Each row of a before or after table is a point. One or more steps were done to the points. Then noise was added and the rows were shuffled. The steps act on how far a point lies along the listed directions, d1 being the first. Write out the steps. A step turns or swaps two directions, mirrors them in a line or flattens them onto one, adds a multiple of one to another, or multiplies one. Angles are multiples of 10 degrees, from the lower direction toward the higher: turns from -170 to 170, lines from 10 to 170 but not 90. Use the fewest steps. Two steps may share a direction if one is a turn and the other turns, adds or multiplies; they go together, in the order done. Otherwise the lowest direction goes first.

Directions:
(1): [0.32 0.26]
(2): [ 0.26 -0.32]
Before (11 x 2):
[[-0.03 -0.06]
 [-0.19 -0.19]
 [-0.68  0.42]
 [-0.14  0.11]
 [ 0.04 -0.08]
 [ 0.31  0.25]
 [ 0.63  0.61]
 [ 0.30  0.13]
 [-0.09 -0.10]
 [-0.08 -0.22]
 [ 0.15 -0.05]]
After (11 x 2):
[[-0.08 -0.04]
 [ 0.17 -0.02]
 [-0.07 -0.22]
 [-0.02 -0.04]
 [ 0.01 -0.26]
 [ 0.02 -0.12]
 [-0.08  0.36]
 [-0.14  0.30]
 [-0.11  0.07]
 [ 0.78 -0.10]
 [-0.10  0.88]]
Steps: mirror d1 and d2 in the line at 150 degrees

Directions:
(1): [-0.21 -0.18  0.43 -0.28]
(2): [ 0.01 -0.23 -0.36 -0.40]
(3): [ 0.48 -0.30  0.14  0.06]
(4): [ 0.27  0.41  0.09 -0.31]
Before (11 x 4):
[[ 0.28  0.48  0.59  0.16]
 [ 0.33  0.21 -0.04 -0.27]
 [-0.41 -0.20  0.06 -0.20]
 [ 0.00 -0.09  0.15  0.01]
 [-0.54 -0.14  0.03 -0.26]
 [-0.26 -0.17  0.40  0.17]
 [-0.52 -0.19  0.13  0.06]
 [-0.29  0.46  0.43 -0.54]
 [ 0.06  0.35 -0.07 -0.07]
 [-0.35 -0.07  0.11  0.40]
 [-0.42  0.16  0.08  0.41]]
After (11 x 4):
[[ 0.07  0.02  0.10 -0.81]
 [ 0.10 -0.09 -0.11 -0.07]
 [-0.17  0.47 -0.59 -0.42]
 [-0.31 -0.47 -0.05 -0.04]
 [-0.25  0.02 -0.50  0.21]
 [-0.26 -0.32 -0.38  0.12]
 [-0.04 -0.35 -0.31 -0.17]
 [-0.48 -0.33 -0.01 -0.17]
 [-0.14  0.28  0.13 -0.16]
 [-0.12 -0.07 -0.44  0.21]
 [ 0.21  0.41  0.09 -0.10]]
Steps: turn d1 and d2 by 130 degrees; turn d3 and d4 by 20 degrees

Directions:
(1): [ 0.26 -0.23 -0.15  0.54  0.05  0.10 -0.44 -0.27  0.22]
(2): [-0.30  0.28 -0.12 -0.37  0.19 -0.16 -0.48 -0.38  0.08]
(3): [ 0.12  0.55 -0.41  0.08 -0.26  0.25  0.26 -0.14  0.25]
(4): [ 0.13 -0.15 -0.32 -0.03 -0.44 -0.44  0.02 -0.24 -0.43]
(5): [-0.16  0.11  0.47  0.09 -0.59 -0.16 -0.17  0.02  0.30]
(6): [ 0.49  0.04 -0.15 -0.34 -0.09 -0.07 -0.35  0.48  0.15]
Before (12 x 9):
[[-0.08  0.13  0.37  0.05  0.26  0.22  0.33  0.20  0.18]
 [-0.08  0.19 -0.26  0.03 -0.10 -0.11  0.06 -0.39  0.11]
 [-0.33 -0.08  0.03  0.31 -0.07  0.15  0.71 -0.07 -0.06]
 [ 0.32  0.47 -0.43 -0.61  0.16  0.11 -0.35  0.13  0.51]
 [-0.03  0.18 -0.09 -0.25 -0.32 -0.18  0.08 -0.18 -0.25]
 [ 0.46  0.26 -0.24  0.38 -0.14  0.47 -0.05  0.27  0.74]
 [ 0.43  0.20 -0.55 -0.61  0.02 -0.19 -0.02 -0.17 -0.08]
 [ 0.06  0.53 -0.27 -0.53 -0.02  0.11 -0.31 -0.02  0.22]
 [ 0.28  0.53 -0.45 -0.35  0.56  0.51 -0.42  0.03  0.29]
 [ 0.16  0.28 -0.04  0.37 -0.24  0.39  0.48  0.26  0.08]
 [-0.23 -0.22  0.19  0.23  0.02 -0.12  0.38 -0.15 -0.11]
 [ 0.02 -0.29  0.01  0.11 -0.16 -0.24  0.22 -0.04 -0.16]]
After (12 x 9):
[[ 0.57 -0.40 -0.30  0.20 -0.12 -0.05 -0.40  0.03 -0.16]
 [-0.21  0.00  0.04 -0.29 -0.31 -0.37  0.24  0.13 -0.58]
 [ 0.72 -0.41 -0.62 -0.02 -0.01 -0.23 -0.37  0.01 -0.09]
 [-0.25 -0.03  0.26 -0.12  0.18  0.01  0.15  0.14  0.17]
 [ 0.59 -0.15 -0.81  0.10  0.07 -0.05 -0.37 -0.35 -0.51]
 [-0.54 -0.12  0.20  0.09 -0.19 -0.13  0.56 -0.11 -0.22]
 [-0.09 -0.33  0.11  0.14  0.10 -0.23 -0.16 -0.22  0.01]
 [ 0.08 -0.33  0.39  0.17  0.05  0.10 -0.11  0.14 -0.07]
 [-0.33  0.03  0.28  0.12 -0.03  0.02  0.38 -0.12  0.13]
 [ 0.06  0.05 -0.44 -0.69 -0.31 -0.66 -0.26 -0.06 -0.33]
 [ 0.11  0.27 -0.13  0.08 -0.34 -0.12  0.43 -0.08 -0.13]
 [ 0.53 -0.62 -0.03 -0.04  0.51 -0.02 -0.15  0.05 -0.09]]
Steps: swap d1 and d2; turn d3 and d4 by 130 degrees; turn d5 and d6 by 20 degrees
